Every row gives one point. Each copy is the shape, with its points in the same order, stretched, turned, moved and blurred by noise. Is it also mirrored, or only turned?

Shape (6 x 2)
[[-0.4  0.1]
 [ 2.0  5.4]
 [-0.6  8.3]
 [-1.2 -1.3]
 [-2.7  1.0]
 [-0.8 -2.5]]
Copy 1 (6 x 2)
[[-1.7 -0.8]
 [-3.8 -5.6]
 [-1.9 -7.4]
 [-0.7  0.6]
 [ 0.1 -1.0]
 [-1.3  1.4]]
Copy 1 is: only turned
Copy 2 (6 x 2)
[[ 0.7 -1.4]
 [-6.3 -3.2]
 [-4.8 -6.4]
 [ 2.7 -0.9]
 [ 2.9 -3.4]
 [ 3.1  0.3]]
Copy 2 is: only turned

Shape (7 x 3)
[[ 1.0  0.4  2.6]
 [-7.7  2.3  2.4]
 [-1.8  0.1 -3.6]
 [ 0.1  0.5  3.4]
 [-1.6 -0.9  2.9]
 [ 0.4  0.6  3.2]
 [-2.9  2.7 -3.0]]
Copy 1 (7 x 3)
[[-1.3  2.7 -2.4]
 [ 2.3 -2.8 -7.4]
 [ 1.6 -2.2  0.6]
 [-1.4  2.7 -3.6]
 [-1.6  1.0 -4.1]
 [-1.5  2.9 -3.2]
 [ 3.2 -2.0 -1.2]]
Copy 1 is: only turned
Copy 2 (7 x 3)
[[ 0.9 -2.5  1.4]
 [ 4.8 -2.7 -7.3]
 [ 0.1  4.5 -2.0]
 [ 1.9 -4.0  0.9]
 [ 3.1 -3.5  0.2]
 [ 1.8 -3.9  1.2]
 [-0.5  3.7 -5.2]]
Copy 2 is: only turned
Copy 3 (7 x 3)
[[ 0.0 -2.4 -1.3]
 [ 7.7 -6.2  3.4]
 [ 2.1  3.4  4.1]
 [ 0.8 -3.6 -1.5]
 [ 2.6 -2.5 -1.1]
 [ 0.6 -3.2 -1.6]
 [ 2.3  0.7  5.3]]
Copy 3 is: mirrored
Copy 4 (7 x 3)
[[ -2.8  -2.7   2.2]
 [  5.7 -11.7   0.3]
 [  3.4   0.2  -4.7]
 [ -2.1  -4.4   2.9]
 [  0.9  -3.7   3.8]
 [ -2.7  -3.7   2.7]
 [  2.9  -3.4  -5.7]]
Copy 4 is: only turned

Shape (9 x 3)
[[ 6.6  2.0  0.2]
 [-2.0  1.9  3.2]
 [-0.7 -2.9 -0.5]
 [-1.6  4.3 -1.0]
 [-3.0  5.0 -0.4]
 [-0.4 -0.9  2.8]
 [-2.6  0.5 -0.2]
 [-0.6  1.7 -0.3]
 [ 2.5  3.7  0.2]]
Copy 1 (9 x 3)
[[-0.6 -4.6 -2.9]
 [-4.3 -1.5  3.2]
 [ 0.2  3.1 -0.4]
 [ 0.3 -7.0  4.0]
 [-0.6 -7.4  5.3]
 [-3.7  2.4  0.6]
 [-0.1 -1.2  2.7]
 [-0.4 -3.0  2.1]
 [-0.8 -6.3  1.1]]
Copy 1 is: only turned
Copy 2 (9 x 3)
[[ 6.4 -5.3 -7.8]
 [ 2.4 -4.2  4.2]
 [ 1.1  3.2  1.1]
 [-2.2 -4.7 -0.1]
 [-2.2 -5.2  1.9]
 [ 4.3 -0.8  2.8]
 [-1.1 -0.5  3.2]
 [ 0.3 -2.9  0.5]
 [ 2.2 -5.7 -3.7]]
Copy 2 is: mirrored
Copy 3 (9 x 3)
[[-2.4  9.9  3.6]
 [-0.1  1.5 -6.2]
 [-0.9 -2.5  1.6]
 [ 4.4  3.7 -1.8]
 [ 4.7  3.2 -3.7]
 [-2.4  1.2 -3.3]
 [ 1.6 -0.7 -2.7]
 [ 1.4  2.2 -0.8]
 [ 0.9  7.8 -0.2]]
Copy 3 is: only turned
